Each row is a point. Two turns around zero, p and q, are shown by what they do to some points. Where does a point land after both, in the order given? Backwards means that the second turn is done in reverse. Each puzzle has new turns, and all numbers are rounded.

Turn p:
-56, -17, 8 -> -50, -29, 12
20, 51, -27 -> 7, 51, -33
14, -18, -6 -> 18, -15, -4
22, -16, 24 -> 25, -7, 25
Turn q:
-43, 48, 24 -> -41, 52, -19
40, 5, 1 -> 39, 5, 8
34, -24, -7 -> 31, -23, 17
10, 2, -22 -> 15, -11, -16
-41, -31, 4 -> -45, -24, 11
Where do these land?
p, then q: 3, 30, -65 -> 13, -22, -67
q, then p: 1, 19, 6 -> -3, 18, -8
q, then p: 14, -29, 35 -> 3, 3, 47
p, then q backwards: -18, -20, 24 -> -6, -34, 11

Turn p:
-23, -10, -1, 9 -> -24, -11, -2, 1
55, 27, 3, 22 -> 47, 16, 24, 34
-18, -23, 4, -41 -> -7, -9, -20, -45
-17, -28, 5, 6 -> -17, -28, -2, -7
-35, 26, 32, 41 -> -45, 10, 47, 18
37, 8, -44, -37 -> 45, 23, -47, -1
Turn q:
-8, -7, -37, 13 -> -20, -23, -19, 19
-17, -13, -21, 10 -> -23, -17, -2, 12
-51, 33, 47, -35 -> -31, 62, 21, -44
48, -2, -25, 34 -> 37, -24, -23, 40
-1, 18, 45, 15 -> 15, 41, 25, 7
8, -52, 7, -15 -> 8, -40, 32, -18
19, 22, -17, -23 -> 13, 2, -34, -18
Where do these land?
q, then p: -30, 0, -27, -24 -> -32, 1, -29, -19
p, then q: -9, 11, 36, 22 -> 1, 27, 35, -6
p, then q backwards: 45, -43, 9, -4 -> 53, -33, -7, -10
q, then p: -24, 33, 6, 49 -> -30, 24, 25, 45
p, then q: 19, -1, -24, -43 -> 15, -17, -46, -12

Turn p:
29, 11, -51, -18, -4, 1, -7, 4 -> 22, 10, -47, -9, -21, 1, -26, 2
-12, -33, 47, 24, -3, -11, -13, -21 -> -15, -34, 50, 17, 16, -5, -1, -16
8, 32, -1, 0, 20, -16, 41, 35 -> 13, 21, -29, 3, 23, -20, 38, 29
-13, 6, 33, -5, 7, 37, 43, 33 -> 0, 4, 11, -11, 7, 27, 61, 29
3, 1, -10, 21, -10, 4, -19, -32 -> -1, 2, 4, 20, -6, 8, -21, -33
-7, 6, -7, 23, -43, -25, -23, -11 -> -5, 9, 17, 33, -30, -27, -21, -14
18, 46, -4, -5, -9, -14, -1, -15 -> 26, 33, -10, -1, -2, -23, 2, -24
-14, -16, 24, 19, -12, -22, 32, -30 -> -24, -25, 12, 19, 5, -22, 30, -28
-18, -21, -22, -20, 55, 36, -10, 31 -> -20, 0, -19, -32, 28, 49, -17, 42
43, -11, -17, 11, -21, -21, -29, -5 -> 34, -19, -7, 20, -18, -17, -39, -8
-36, -21, 8, -49, 20, 32, -13, 10 -> -30, -2, 16, -58, 0, 31, -5, 20
Turn q:
12, -14, -23, 31, 8, 30, -4, 20 -> 21, -23, -17, 33, 2, 16, -22, 10
-4, -26, 33, -2, 8, -2, -3, -2 -> -9, -29, 23, -4, 8, -5, 17, -6
23, -10, 36, 17, -21, -32, 14, 26 -> -12, -6, 30, 32, -25, -37, 19, 6
-14, -2, -37, -27, -20, 12, -38, 9 -> 10, -2, -14, -39, -24, 15, -38, 18
41, -31, 14, -2, 18, -25, -7, -14 -> 21, -27, 2, -3, 9, -48, 17, -14
34, -22, 5, -17, -13, 10, 34, -21 -> 26, -8, -10, 3, -22, -3, 41, -29
5, 29, 6, -13, 10, 12, -17, 5 -> 18, 20, 15, -11, 14, 7, -6, 16
-21, 7, -12, -17, -5, -4, 62, 6 -> -28, 22, -31, 8, -15, 21, 43, 5
-32, 31, 28, 18, 47, -2, 8, 11 -> -29, 15, 18, 16, 56, 13, 8, 22
-43, 39, -76, 15, -14, 5, -56, -6 -> -11, 33, -37, -26, 2, 23, -94, 9
-1, -2, 25, -3, -17, -5, 7, -34 -> -7, 5, 19, -9, -4, -3, 14, -37
Where do these land?
q, then p: -21, 13, -10, -25, 9, 22, -42, 5 -> 22, 6, 12, -43, -1, 20, -17, 23
q, then p: -34, -27, 5, -37, -3, -28, 16, -2 -> -44, -3, -10, -31, -24, -11, 22, 11
p, then q: -1, -27, 0, -14, -13, 10, -19, 48 -> 5, -21, 25, 5, -34, 5, -3, 39
p, then q: 6, 3, 25, 32, 18, 52, -24, -1 -> 39, -12, 30, 24, 30, 34, 7, -8
p, then q: 39, 5, 13, -21, 3, -3, -19, -34 -> 34, -5, 2, -29, 6, -28, 10, -27
q, then p: 28, 30, -4, 35, -38, -36, 15, -20 -> 2, 35, 10, 38, 0, -40, -7, -43
q, then p: -3, 27, -25, -15, -17, 3, 24, -37 -> 6, 37, -26, -11, -16, 5, 5, -36
p, then q: -17, 14, -5, 11, 0, -22, 39, 43 -> -32, 18, -24, 35, -7, -6, 7, 35
q, then p: 3, -39, 1, 34, 41, 3, 11, -1 -> -27, -39, -20, 23, 29, 14, -16, 5

Turn p:
-6, 18, 2, 3, 7, 22, -30, -56, 1 -> 4, 30, -25, -18, 18, 21, -1, -20, -43
-13, -8, -3, -6, -6, 29, 20, 49, 25 -> 8, -8, 10, 0, -17, 22, 23, 5, 55
26, -33, -21, -6, 40, -14, -1, 8, 36 -> 8, -23, 14, -22, 55, -7, -9, 16, 27
12, -68, 6, 4, 30, 10, 29, 21, 8 -> -24, -62, 15, -26, 22, 2, 20, 7, 30
24, -9, 2, -21, 7, 15, 20, 44, -35 -> 4, -36, 11, -2, -32, 5, 9, 48, 7
-23, 8, 19, -37, 21, -7, 19, 59, -26 -> -25, 9, 37, 1, -37, -4, 18, 54, 24
-4, 23, 1, -15, -50, -18, -19, -57, 2 -> 21, 38, -29, -9, -15, -34, -16, -40, -35
-13, -11, -25, -4, -1, 5, -7, 58, -28 -> -19, -12, -15, 18, -24, 9, -8, 44, 38
-18, 7, 6, 31, -13, -23, -17, -54, 2 -> -17, 22, -17, 12, 19, -13, -13, -46, -35
17, 30, 26, 29, -20, -12, -31, -32, 12 -> 15, 19, 9, 10, 2, 9, -37, -43, -36
-2, 43, -15, 23, -14, -7, 16, -40, 2 -> 24, 23, -12, 37, 11, -10, 14, -25, -33
Turn q:
10, 9, -16, -11, 15, 21, -21, 14, -27 -> 10, -1, -10, -16, 9, 33, -13, -20, -19
-20, -11, 76, 7, -35, 16, -24, 39, -23 -> 3, -52, -6, 34, -48, 49, -3, 43, 2
15, 34, -23, 25, -8, 21, -4, 13, -18 -> 27, 28, -24, 19, 7, 24, -5, -21, -5
0, -19, -21, 5, -4, 15, -23, -57, -14 -> -6, -14, -9, -18, -18, -16, 5, -59, 18
-15, 29, -15, -19, 3, 24, 19, 33, 56 -> -20, 42, 11, 0, 41, 25, -9, 33, 33
0, -75, -24, 5, 20, -29, 32, -42, -8 -> -9, -37, -3, -35, 16, -68, 49, -19, -7
15, 15, -21, -19, -28, -38, 15, 28, -1 -> 26, 33, -16, -20, -5, -17, -11, 39, -11
19, 11, 12, 4, 7, -11, -8, 0, 39 -> -6, 4, 15, 19, 15, -18, -32, 10, 11
-36, -23, -25, 4, 8, -31, 1, 15, -6 -> -33, 4, -29, -17, 1, -15, 22, 15, -24
11, 30, 58, -2, 22, 13, 13, -44, 2 -> 7, -8, 72, 33, -18, 3, -2, -22, 4
Where do these land?
q, then p backwards: -30, -20, -14, 15, 6, 2, -29, -10, 8 -> -29, -34, 0, 18, -10, -1, -5, -8, -15
q, then p backwards: 49, -18, 36, -16, -10, 31, 44, 42, -12 -> 67, 15, -26, -8, 34, 29, 24, 24, 22
q, then p: 2, -26, 25, -4, 38, -7, 24, 32, 34 -> -50, -17, 38, -1, 8, 16, 4, 25, 20
p, then q: -20, 10, -6, 6, -35, -4, -12, -18, 20 -> 1, 31, 4, 2, -11, -20, -12, -30, 10
q, then p: 57, -36, 45, -22, 7, 27, 18, 34, -31 -> 1, -80, 16, -49, 0, 19, -16, 23, 2
p, then q: -21, -4, -41, 5, -13, -26, 13, -3, -22 -> -15, 27, -33, 11, 11, -29, 11, 6, -20
q, then p: -28, 10, -16, -45, -10, 20, 19, -9, -45 -> 40, 5, -1, -26, -42, -6, 43, 5, -10
q, then p: -10, 40, -30, -2, -12, -16, -42, -1, 4 -> 14, 50, -35, 14, -9, 10, -19, 2, -11
q, then p: 29, 4, 5, 51, 38, 18, -5, -6, 54 -> -41, 4, 19, 16, 66, 25, -16, -19, -17
q, then p: -9, 12, -20, -26, -16, -27, -10, -45, -14 -> 20, 34, -6, -8, -28, -41, -8, -14, -15
q, then p: -19, 28, 15, 39, 7, -18, -19, -16, 4 -> -21, 11, -18, 40, -5, 4, -8, -33, -15
